Every row gives one point. The points of each table are mixes of a few directions, plus a little noise. How many directions does each table use, and how many do they share? Where both have some left over, give the other angles between the two spaces (their principal angles), to ten degrees, smallest first.

First (4 x 2)
0:  30.2  -7.3
1:  13.9  -3.4
2: -39.0   9.5
3:  -5.1   1.2
Second (4 x 2)
0: -21.8 -10.9
1:  22.8  11.3
2: -25.7 -12.7
3:  24.4  11.9
Directions: first 1, second 1, shared 0; angles 40

First (9 x 6)
0:   4.9  23.2   9.8  -8.3 -16.2   3.2
1: -17.6  17.5 -16.4 -26.8 -33.0  -6.6
2:  10.2 -17.6  28.7  19.9  35.5  -4.4
3:   3.6  -0.4 -37.2 -11.9  -9.2   7.9
4:   6.3  13.1  43.9  -1.7  10.6 -10.3
5: -15.8  19.5  15.9   7.2 -32.5   3.3
6: -17.5 -38.3 -43.4   9.6   8.0   0.3
7:  27.8  -6.3 -11.9  -5.9  27.9   5.4
8:  -2.2 -10.4  11.0  18.0   8.8   1.5
Second (8 x 6)
0:   2.2 -15.2   4.5  22.5  10.1 -12.0
1: -11.0 -14.8   4.0   9.4   2.6 -31.6
2: -16.9 -16.5  -3.7  17.0  -1.0   8.7
3: -13.0  16.7  22.1  -2.0 -23.8 -24.8
4:   7.1  12.6  13.5   2.4  -6.6 -12.5
5: -13.1  14.3 -22.5 -18.1 -13.3  80.5
6:  28.4  14.0   3.1 -10.9   9.6  -6.9
7:  15.3  -8.3 -20.8 -19.6  21.8  -0.3
Directions: first 4, second 4, shared 3; angles 50

First (8 x 11)
0:   2.9  -1.5  -9.6   2.7   3.7  -3.2   6.6  -0.8  -0.6   8.6   4.8
1:  -6.0   2.9  18.2  -6.5  -7.9   5.1 -12.1   2.7   1.1 -15.1  -8.5
2:  26.9  -9.7 -78.2  23.7  33.5 -23.0  51.5  -9.2  -5.8  64.5  36.6
3:  -3.9   1.6  11.2  -3.8  -5.1   4.2  -7.7   1.1  -0.3  -9.9  -5.2
4:  -8.2   3.4  25.9  -8.2 -11.6   7.5 -17.9   3.3   1.7 -21.3 -12.5
5: -13.5   5.0  40.4 -12.6 -17.5  11.4 -25.9   3.9   3.0 -32.5 -19.1
6:  -9.0   3.6  26.5  -7.4 -11.1   7.7 -18.0   2.6   1.8 -21.2 -12.1
7:  11.9  -3.9 -34.3  10.9  14.2 -11.1  22.6  -4.0  -2.9  29.2  16.6
Second (9 x 11)
0: -18.8  16.0  38.4   3.0 -22.2   7.2 -15.2  -0.6 -51.0  -8.0 -32.6
1:  10.2  -5.6  10.2   9.2 -10.3 -23.9  22.8 -46.8  38.1  18.4  -5.1
2:  -1.6  -2.0  17.7   5.1  -4.9   5.1  -2.2   7.3   4.7  -5.2  -5.6
3:   0.8  -4.4  -8.6  -8.9   9.3  10.2  -9.7  20.7  11.9 -14.5  11.9
4:  -3.9   4.3   4.5  13.8  -0.9   4.8   4.7  13.6 -34.0  11.3  -7.1
5:  -2.4   0.8 -27.0 -32.7  12.6   8.9 -25.9  12.4  13.6 -30.4  17.6
6:  -1.7   2.3  21.0  28.3  -9.1  -0.9  16.9   3.5 -29.6  23.9 -15.0
7:  16.0 -13.0  -6.3  25.6   7.6 -10.5  32.5  -4.4  23.3  31.0  10.9
8:   1.5   1.5 -49.7 -43.6  16.7  -1.4 -24.0  -6.3  22.9 -27.8  25.5
Directions: first 1, second 4, shared 1

First (8 x 18)
0:  13.5   9.4  46.9  -2.0  -8.1 -18.3   4.1 -23.1  13.4   1.6 -22.7  30.2   4.7  20.4 -28.4   1.5  40.6  19.9
1:  -9.7  11.4 -12.9  -0.9 -19.2   0.3  -9.8  20.4  -9.7  10.3 -11.8  10.3 -16.7  -7.5   8.2 -15.8 -46.4  13.3
2:  44.2 -32.7  47.9  23.7  14.8 -15.4 -19.4   6.9   4.1 -30.6  -8.9 -28.9   3.0 -12.6 -30.6  -2.2  -9.4  29.6
3: -35.2  23.9 -47.7  15.3  17.2   6.7  -6.0  15.9  -1.6 -10.0 -23.1  -3.2   9.5   5.2  22.9  11.6  26.5 -39.6
4: -22.6  -5.1 -52.2  -1.5  22.6  21.7  10.7   3.3  -4.3  -4.0  29.5 -28.7  11.4  -7.1  30.3  15.1  12.8 -45.3
5: -11.5   9.5  -8.5 -12.3  -8.0   4.1   9.8  -8.0  -0.1  13.4   6.7  12.9  -1.1   6.1   6.8   0.0   4.5  -5.6
6:  -7.6   8.5  -6.6  -0.3  -6.3  -0.2  -2.2   4.9  -2.4   4.4  -7.1   8.0  -4.0   1.6   3.5  -3.5  -6.8   0.5
7:  28.0 -24.8  32.8 -22.2 -13.7   1.0  14.2 -20.0   0.2  14.4  37.3  -1.4  -7.1  -5.2 -13.2  -7.2 -22.1  26.3
Second (11 x 18)
0:  15.2  -2.3  34.0 -17.2 -17.2  -6.8  10.8 -20.7   5.1  15.2   8.5  21.2  -4.8   8.2 -16.0  -5.6   2.1  23.9
1:   6.7 -24.2 -16.6  -5.1   9.0  13.8   5.1   3.9  -6.6  -1.6  37.4 -31.0  -0.7 -17.1  12.3   1.2 -25.6  -8.6
2:  18.7 -10.3  30.6  11.2  17.2  -9.8  -1.3 -13.6  11.1 -18.0  -8.5  -6.7  14.3   7.7 -20.5  11.5  42.5   1.3
3:  20.8 -36.2  -3.5  -3.2   8.0  11.5   1.0   6.4  -7.6  -5.4  41.9 -39.0  -4.2 -23.6   4.8  -3.0 -41.9   4.7
4:   9.3 -21.9 -10.0 -11.7  -7.5  11.7   3.1   7.6 -10.7   9.0  36.5 -20.4 -12.1 -20.1  10.2 -10.1 -53.9   9.3
5:  -3.9  -9.8 -23.1  29.4  40.3   4.5 -11.7  14.0   2.4 -34.9  -8.8 -39.0  19.4  -6.3   7.1  19.3  33.5 -34.4
6: -17.4  29.6  -1.9  13.9  -1.4 -11.3 -10.8   6.7   4.6  -5.2 -45.6  24.3   3.2  15.3  -3.7   1.9  27.9  -4.4
7: -46.4  31.2 -64.1 -10.4 -15.9  16.0   2.0  20.6 -13.7  22.7  -2.0  15.1 -12.1  -2.3  38.3  -7.5 -31.8 -24.3
8:   0.8   6.3  11.4  -5.0  -7.6  -4.4   3.1  -7.5   2.8   6.2  -5.3  14.4  -1.1   7.1  -5.9  -1.5   7.6   7.0
9:  -6.7  23.5  21.9 -22.1 -25.4  -8.1  15.2 -24.9   7.5  26.2  -9.1  46.8  -3.9  22.5  -9.7  -3.9  23.1  13.4
10:   2.7  14.5  20.7  19.3   0.0 -16.8 -16.6   7.8   5.3 -13.3 -44.7  14.4   1.8   9.0 -16.8  -1.4  16.7  12.3
Directions: first 4, second 4, shared 4

First (11 x 32)
0:  10.3  31.1   9.3 -19.6 -20.1  21.6 -14.5   4.4 -32.7 -25.4 -38.6  -7.5 -56.5  33.2 -37.1   0.5  11.9  22.0  25.9 -29.8   9.6 -71.4 -17.9 -11.3  37.4 -14.5 -23.9   2.4  -9.3 -40.6 -15.4 -45.3
1:   4.1  12.4   3.9  -7.7  -7.9   8.5  -5.8   1.9 -13.0 -10.0 -15.1  -3.0 -22.5  13.2 -14.7   0.4   4.8   8.7  10.2 -11.9   3.9 -28.4  -7.1  -4.6  14.9  -5.7  -9.5   1.0  -3.7 -16.2  -6.1 -18.1
2:   0.2   0.7   0.1  -0.3  -0.2   0.5  -0.4   0.2  -0.7  -0.5  -0.6  -0.3  -1.0   0.6  -0.6   0.1   0.2   0.3   0.5  -0.5   0.1  -1.3  -0.3  -0.2   0.7  -0.2  -0.5  -0.1  -0.2  -0.7  -0.3  -0.8
3:  -0.1  -0.1   0.0   0.1   0.1  -0.2   0.2  -0.1   0.1   0.2   0.2   0.0   0.2  -0.2   0.1   0.0   0.0  -0.1  -0.1   0.3   0.0   0.4   0.1   0.1  -0.2   0.1   0.2   0.1   0.2   0.3   0.2   0.1
4: -11.5 -34.8 -10.5  21.9  22.6 -24.2  16.4  -4.9  36.7  28.3  43.0   8.3  63.5 -37.2  41.6  -0.6 -13.2 -24.8 -28.8  33.5 -10.9  79.8  20.1  12.7 -41.8  16.2  26.7  -2.9  10.5  45.6  17.3  50.6
5:  -1.4  -4.2  -1.3   2.6   2.7  -2.9   1.9  -0.6   4.4   3.4   5.1   1.1   7.7  -4.4   4.9   0.1  -1.6  -3.0  -3.6   4.2  -1.4   9.6   2.3   1.6  -5.0   2.0   3.2  -0.3   1.2   5.5   2.1   6.0
6:   1.6   5.2   1.6  -3.5  -3.4   3.7  -2.4   0.8  -5.7  -4.3  -6.5  -1.4  -9.6   5.7  -6.3   0.1   1.9   3.8   4.4  -5.0   1.6 -12.0  -3.0  -2.0   6.3  -2.5  -4.1   0.5  -1.6  -6.9  -2.5  -7.7
7:  -9.4 -28.0  -8.5  17.6  18.0 -19.3  13.0  -4.0  29.6  22.8  34.5   6.7  50.8 -29.8  33.3  -0.6 -10.7 -19.7 -23.2  26.7  -8.8  64.0  16.1  10.3 -33.5  13.1  21.4  -2.3   8.7  36.5  13.9  40.7
8:   4.4  13.1   4.0  -8.3  -8.4   9.1  -6.2   1.8 -13.9 -10.6 -16.3  -3.0 -23.9  14.0 -15.8   0.4   5.2   9.2  11.0 -12.6   4.0 -30.1  -7.6  -4.8  15.8  -6.1 -10.1   1.1  -4.0 -17.3  -6.3 -19.1
9:   9.4  28.3   8.5 -17.7 -18.2  19.5 -13.1   4.0 -29.6 -22.8 -34.7  -6.8 -51.0  30.0 -33.4   0.5  10.7  19.8  23.3 -27.1   8.7 -64.2 -16.2 -10.3  33.7 -13.0 -21.5   2.3  -8.4 -36.8 -13.9 -40.8
10:  -7.7 -23.3  -7.1  14.7  15.1 -16.1  11.0  -3.3  24.7  19.1  28.9   5.7  42.4 -24.9  27.9  -0.5  -8.9 -16.6 -19.4  22.5  -7.2  53.7  13.5   8.5 -28.2  10.9  17.9  -1.9   7.2  30.4  11.7  34.1
Second (10 x 32)
0:  19.4 -12.6  20.3  18.1  -5.8 -10.7   9.7  12.0  35.9  14.1  22.8  -4.5  56.9 -21.3  -4.1  -2.4  29.9  -9.4   4.1  27.3   6.1  52.6 -17.0  28.4 -26.1  22.0   2.1  -9.4   2.1   6.7  33.8  21.4
1: -12.7  21.3   1.9 -25.1  -9.8   2.3  -3.9  -9.1 -11.9 -12.4  -0.5   0.0 -18.1  11.8   2.7  11.8  -3.9   0.6   6.6 -16.3  -6.2 -28.1  12.0  -3.4  14.1 -11.9  10.0   8.5  -8.6  -0.9   2.5 -16.8
2:  16.3  44.2  41.6 -32.4 -43.0   6.1  -4.4   6.1   5.8 -21.3   0.8 -12.9   6.4  16.7 -33.3  16.8  48.3   5.7  39.9 -12.5   6.6 -29.8 -20.1  27.1  16.8   0.7   0.1   2.6 -19.4 -25.7  42.0 -35.0
3:  -8.1  -4.4   5.6  -2.9   0.1 -14.9   9.3  -5.2  24.6   9.8  31.9   2.1  41.9 -18.1  21.7   9.0   3.5 -16.4  -6.8  14.9  -8.3  39.4  13.0  16.5 -20.4   7.9  23.4   1.8  -1.3  25.6  26.2  20.7
4:  19.3 -21.8   2.3  29.2   7.5  -0.8   3.6  13.5  13.5  12.5  -2.7  -2.3  20.2 -11.3 -10.1 -14.1  11.0   1.7  -2.8  18.2   9.8  29.0 -19.8   6.3 -14.3  14.9 -15.4 -10.9   8.7  -5.0  -0.4  15.4
5: -16.4  -8.8 -27.4   1.9  19.3   5.2  -4.6  -8.7 -24.8  -0.8 -16.1   7.2 -38.4   7.4  12.7  -5.6 -35.3   4.8 -16.8 -12.2  -5.1 -22.1  15.9 -27.5  10.2 -13.6  -3.3   4.2   6.2   3.3 -37.3  -1.2
6:  -3.7 -12.4 -19.1  11.2  15.4   5.9  -3.7  -0.7 -16.7   1.9 -17.3   4.0 -26.8   4.4   1.8 -10.0 -21.3   6.5 -11.3  -4.9   1.2 -12.5   2.3 -19.7   5.8  -5.8 -11.3  -1.1   7.2  -3.7 -30.2   0.8
7:  -3.6 -33.3 -21.3  27.9  26.6  -6.7   5.7   0.5   6.6  18.3   4.7   6.9  12.2 -17.0  19.2 -12.8 -22.5  -5.8 -24.7  16.5  -1.8  34.9   6.7  -9.5 -18.9   6.3  -0.7  -5.0  13.8  17.8 -18.5  29.1
8:  16.1 -16.2 -16.9  26.1  14.6  18.0  -9.2  11.8 -27.4  -1.6 -43.5  -0.6 -47.1  13.9 -24.8 -22.8 -11.7  20.6  -2.6  -7.8  13.9 -30.3 -21.9 -25.5  15.7  -3.4 -38.5  -8.4  10.7 -29.4 -45.9 -10.6
9: -26.9  44.2  13.0 -54.3 -25.0  -4.2  -2.0 -20.2  -5.9 -20.4  19.5  -0.5  -7.0  13.3  14.1  30.2   1.6  -8.4  14.0 -23.3 -16.0 -32.8  28.4   7.8  16.6 -17.4  33.8  17.4 -19.7  10.9  27.5 -24.1
Directions: first 1, second 3, shared 1

First (8 x 32)
0:   9.7 -13.0   0.3 -20.4   4.9 -15.6  16.9  -8.7 -16.4   0.3  23.4 -22.4   3.1   4.7  29.4 -20.5  11.6 -10.5   9.7  10.6  -7.8  -1.4 -11.0 -16.3 -22.3  24.3  -1.6  -6.4  -0.3 -45.8 -40.8  -4.3
1:  24.7 -42.7  40.5  35.0 -27.5  19.5 -20.6  -6.0  28.3  -6.6 -15.7  -0.3  -0.2  27.9 -29.4 -23.2   7.2  22.6 -21.4  10.3  -3.7   3.8  38.4  13.6  -3.7  22.9   1.5 -21.4  12.1  12.1  38.9  38.3
2:   1.9 -18.4   9.2 -10.6  22.9 -16.3  -3.5 -31.0 -26.1 -27.2  34.5 -18.6   9.6 -10.6   4.3 -14.4  14.3  -6.7 -25.0  11.6 -19.5  -9.2 -13.3   3.1 -28.1  40.0   7.0   2.0   9.2 -38.5 -27.8   4.6
3: -12.9  -0.6 -30.7 -17.7  20.3  -3.7  -3.4  17.9  21.3  -5.1   7.3 -15.0  11.2  -5.1   8.8  24.5 -27.5  -4.0 -10.6  -9.0  -8.3 -15.8 -27.6 -36.2  19.8  10.1 -14.7 -13.5   6.6   5.7  28.4   0.7
4:  -3.1  20.2   8.9  -6.0   7.4 -13.0   6.6 -26.2 -44.0  -6.9  14.2  11.8  -8.0 -17.6  -4.3 -13.3  24.3  -7.1  -0.3  -1.8  -3.7   5.6   1.8  32.6 -24.0  -7.3  18.0  27.0  -6.4 -13.0 -45.3 -17.1
5:  -7.3   8.1  -1.5  21.1  -5.0  15.4   7.3   8.1   1.9  11.1 -16.7   8.6   1.8   0.1  22.0  13.1   5.8 -11.4  33.2  23.2  28.1   7.3  -7.7   4.5   4.7 -21.0  -4.5   7.0 -11.0  -2.5 -11.1 -13.4
6:  -5.8   6.3  -2.9   6.9  -0.3   6.4 -13.2   5.5  11.7  -2.7 -10.6   9.8  -1.2  -1.7 -21.7  12.5 -10.8   9.2 -12.6 -12.3  -0.8  -2.2   6.2   5.9  15.2  -9.7  -0.1   1.7   2.6  28.8  30.2   4.8
7:  -7.5  38.9 -24.3  -8.4 -23.3   7.1   9.0  41.2  22.2  37.0 -37.8  26.0 -16.3   4.2  -9.8  19.0 -22.6   8.4  27.5 -34.5  16.8   9.9  12.5  -5.9  37.9 -58.1  -7.8   4.0 -13.0  53.3  28.7 -13.6
Second (10 x 32)
0:  -4.0  30.4 -18.5 -24.3  -8.1  -9.9  11.9  18.2  -2.5  21.2  -8.5  13.0 -14.0  -3.5  -6.4   2.7 -10.6   3.2  10.2 -33.0  -1.6   4.3   5.9  -3.9  14.0 -30.1  -1.1   7.0  -7.3  23.4   0.6 -12.8
1:  -6.8  -6.6  23.6  33.8  12.5   9.7 -21.7 -33.4 -18.2 -28.4   4.1  11.6   5.8 -14.6 -21.3   4.2  18.0   0.0 -22.2  22.7   2.8  -0.9   2.2  38.4 -15.8   9.7  15.1  18.0   4.7   0.5  -1.5   4.0
2:   1.6  16.1 -18.4 -25.6  -9.1  -8.9  14.7  22.4   7.3  21.7  -6.0   0.9  -8.8   5.0   5.7  -0.9 -12.9   1.4  14.2 -24.1  -1.8   2.7   2.4 -17.6  13.0 -17.5  -7.2  -5.7  -5.4   9.0   0.5  -7.4
3:  14.6 -50.5   7.3   7.2   1.1   7.6   2.6   3.3  25.3  -7.3  12.4 -38.2  17.8  22.4  35.9  -9.8  -1.7  -7.8   5.4  36.7   1.0  -7.2 -14.4 -36.8  -8.5  45.7 -17.1 -32.9   8.5 -44.2   1.0  20.0
4:  -0.6 -13.7  12.8  18.5   6.2   6.5 -10.0 -15.9  -4.3 -15.7   5.3  -2.5   5.8  -2.8  -2.8   0.3   9.3  -1.4  -9.7  18.6   1.2  -1.7  -2.9  12.2  -9.6  14.2   4.4   2.4   3.8  -8.4  -0.9   5.9
5:  -5.3  14.3  -0.1   0.8   1.1  -1.4  -3.3  -4.4 -10.5  -0.5  -3.2  13.4  -5.5  -8.5 -13.9   3.5   2.7   1.5  -4.1  -9.2  -0.3   2.0   4.5  15.7   0.6 -13.7   6.5  12.2  -2.1  14.4  -0.5  -5.5
6: -15.1  50.6  -7.4  -8.1  -1.3  -7.7  -2.5  -3.2 -25.3   6.8 -12.1  38.1 -17.8 -22.2 -35.7  10.0   1.4   7.1  -5.7 -37.8  -0.4   7.7  13.2  36.7   8.5 -46.1  17.1  33.1  -8.6  45.0  -1.3 -20.6
7:   5.1 -21.5   6.1   7.8   2.1   4.8  -2.2  -2.5   8.0  -7.2   5.7 -13.2   8.4   7.4  12.1  -3.6   1.8  -3.6  -0.5  18.5   0.5  -3.5  -6.0  -9.6  -5.2  20.1  -4.4 -10.7   4.0 -18.0   0.8   8.7
8:  10.2  20.3 -44.8 -62.9 -22.6 -18.3  39.2  58.7  29.9  53.0  -9.4 -15.4 -12.8  23.6  32.0  -6.4 -32.9   1.7  38.7 -46.2  -4.4   2.0   0.2 -63.9  30.1 -24.3 -25.2 -27.6  -9.4   5.5   3.2  -9.1
9:   0.2 -40.7  37.7  51.7  18.2  18.9 -28.9 -43.5 -10.0 -44.1  13.6  -8.0  19.0  -6.2  -6.5  -0.4  24.9  -4.6 -27.5  54.7   3.3  -6.4  -6.9  30.5 -26.4  42.8  10.7   4.2  11.6 -27.4  -2.1  17.3
Directions: first 5, second 2, shared 2

First (10 x 32)
0: -24.1  18.4 -41.3  25.4  22.1 -24.6  -1.7 -26.6 -35.5 -12.8   0.0 -18.7 -24.6 -14.6 -25.9   7.1  -4.1 -11.4   0.2 -13.0  40.1  15.9  29.4  -2.3  16.6 -16.5  66.1 -16.6   4.5  22.9 -29.8  -5.2
1: -20.9 -20.6  -0.7  19.5  -6.8 -10.6  30.3  14.8  10.8 -14.0  32.9  18.8 -15.9  -3.1 -13.0   3.4 -24.1 -37.9 -66.8  15.5 -21.8  29.3 -19.6  -8.6 -18.0 -17.0   4.9   7.8 -30.9   5.7  -8.4  41.1
2:  22.5 -18.8  11.3  15.4   8.0  37.2  22.0   3.6   6.7  -3.0  12.3  10.1  -6.3  16.5 -18.8  -2.2  -3.3 -13.3 -17.8  -0.7 -41.8   0.4   6.7  14.6   8.0  -0.4 -18.9   3.3 -33.8  -0.9  11.7   1.3
3:  18.3   0.9  34.2 -42.6 -24.6   5.2 -22.9  19.1  27.3  20.3 -20.5   5.1  35.2   5.9  43.4  -7.1  15.3  34.0  35.9   8.7  -5.9 -26.7 -26.9  -3.7 -15.0  22.2 -56.2  12.4  28.6 -24.7  26.1 -11.3
4: -26.4   1.2  -3.1  -6.2 -13.8 -33.7  -1.0   9.7   6.4  -2.9   8.6   5.1   0.1 -12.7  12.6   1.8  -9.7  -8.5 -22.8  12.5  16.3  13.8 -21.4 -16.7 -19.9  -7.1   7.3   4.7  10.0  -0.3  -9.6  23.0
5:  -4.6   1.6 -27.6  34.5  25.2   5.9  15.4 -21.1 -26.5 -14.6  10.4  -8.7 -27.4  -0.9 -37.8   5.4  -7.3 -20.6 -14.7 -12.4   3.5  15.4  30.7   8.7  20.3 -14.5  44.8 -11.5 -22.6  20.3 -18.2  -1.9
6:   8.4  19.6 -11.1  -7.1  10.7   0.4 -23.2 -18.6 -17.1   7.5 -25.0 -19.4   5.2  -1.7   2.9  -0.9  17.5  24.9  49.2 -15.4  27.4 -17.0  22.4   5.5  17.8   8.2  15.0 -10.3  24.5   1.9  -2.5 -32.1
7:  33.4   3.0  14.6 -11.8   5.7  33.8 -12.1  -5.5   1.7  11.7 -20.4  -5.8  14.1  13.7   6.0  -4.7  18.6  25.8  43.6 -11.2 -12.6 -25.5  13.6  15.1  16.2  16.3 -26.2  -1.6   5.1  -9.2  18.8 -32.0
8: -10.9 -10.3  12.9  -8.0 -16.9 -11.4   6.4  18.4  18.1  -0.2  11.8  13.5   5.2  -3.0  13.0  -0.7  -9.2  -8.6 -27.0  14.4  -9.6   7.8 -26.0 -10.7 -19.6  -1.2 -17.4   9.6  -2.1  -6.9   2.9  22.8
9:   4.6   4.6  11.0 -18.9  -9.2  -2.7 -13.0   5.3   8.3   8.9 -10.9  -1.1  13.9   0.3  18.8  -2.5   7.4  15.8  19.3   2.0   4.8 -11.3  -9.1  -2.6  -4.9   9.0 -17.9   3.2  17.1  -9.5   7.8  -7.2
Second (9 x 32)
0:  12.1   2.6  13.6 -19.3  -9.3   5.3 -13.3   5.3   9.2  10.1 -14.1   1.1  16.5   4.1  19.3  -4.1  10.7  18.9  23.9   1.6  -0.6 -16.5  -6.8   1.9  -2.7  12.0 -25.2   3.3  15.3 -11.7  12.2 -12.4
1:   4.7   0.9   4.3  -4.8  -0.3   3.9  -2.6   0.1   1.4   1.6  -4.5  -1.1   4.1   1.3   2.4  -1.3   3.6   4.9   8.5  -0.5  -1.2  -5.8   0.4   2.1   0.3   3.6  -5.4   0.1   3.1  -2.9   4.2  -4.6
2: -32.8  20.1 -26.1   0.2  -1.0 -43.9 -12.9  -9.3 -16.2  -5.6  -2.6 -12.2  -7.3 -20.3   3.8   4.9  -4.4  -1.1   0.5  -1.6  46.9  12.3   0.0 -16.4  -5.9  -9.8  42.7  -5.9  24.8   8.7 -22.8   6.3
3:  27.0 -36.0  26.4  20.3   1.3  49.4  40.7  17.3  21.7  -6.6  27.9  24.9  -7.8  23.5 -22.9  -2.5 -13.2 -27.7 -47.8   8.6 -71.3   7.7  -5.9  15.4  -0.2  -2.7 -40.6  11.5 -56.3  -4.7  20.1  18.8
4:  12.9   0.1  -2.7   9.7  12.1  17.6   2.6  -8.1  -7.8  -1.3  -3.1  -4.7  -6.1   6.5 -13.1   0.1   3.2   0.2   8.6  -8.9  -8.0  -5.3  16.4   8.7  12.9   1.1   4.4  -5.2  -9.9   3.5   1.8 -11.9
5:  -4.6   8.1  30.4 -52.6 -36.7 -27.2 -32.0  24.3  30.8  21.4 -19.3   4.5  39.1  -6.2  57.4  -6.4   9.9  33.8  28.2  15.9  17.7 -20.0 -43.0 -18.7 -30.7  19.5 -46.6  13.8  47.5 -26.0  17.3   1.5
6: -16.0  -4.8 -32.0  45.5  24.7  -1.3  28.6 -17.9 -25.7 -22.2  25.1  -2.5 -37.4  -2.8 -46.5   7.9 -18.2 -38.4 -43.4  -6.2  -2.1  28.4  25.5   5.4  15.1 -22.8  53.7 -11.0 -36.0  24.1 -25.1  14.4
7:   0.0  -5.8  -1.8   9.3   3.4   5.2  11.4   1.0  -0.2  -4.9   8.8   3.6  -6.8   2.8 -11.1   0.8  -5.5 -11.1 -16.6   1.0 -11.0   7.4   1.4   3.2   1.2  -5.4   3.1   0.2 -14.8   3.9  -1.2   6.6
8:  -1.6  19.4 -10.5  -8.8   6.1 -10.0 -20.4 -13.1 -13.8   5.8 -20.2 -15.9   5.5  -6.3   8.6   0.6  12.1  20.8  36.9  -9.1  30.2 -11.2  13.6  -0.6   8.9   5.6  16.5  -7.6  25.7   0.7  -5.2 -22.2
Directions: first 3, second 3, shared 3
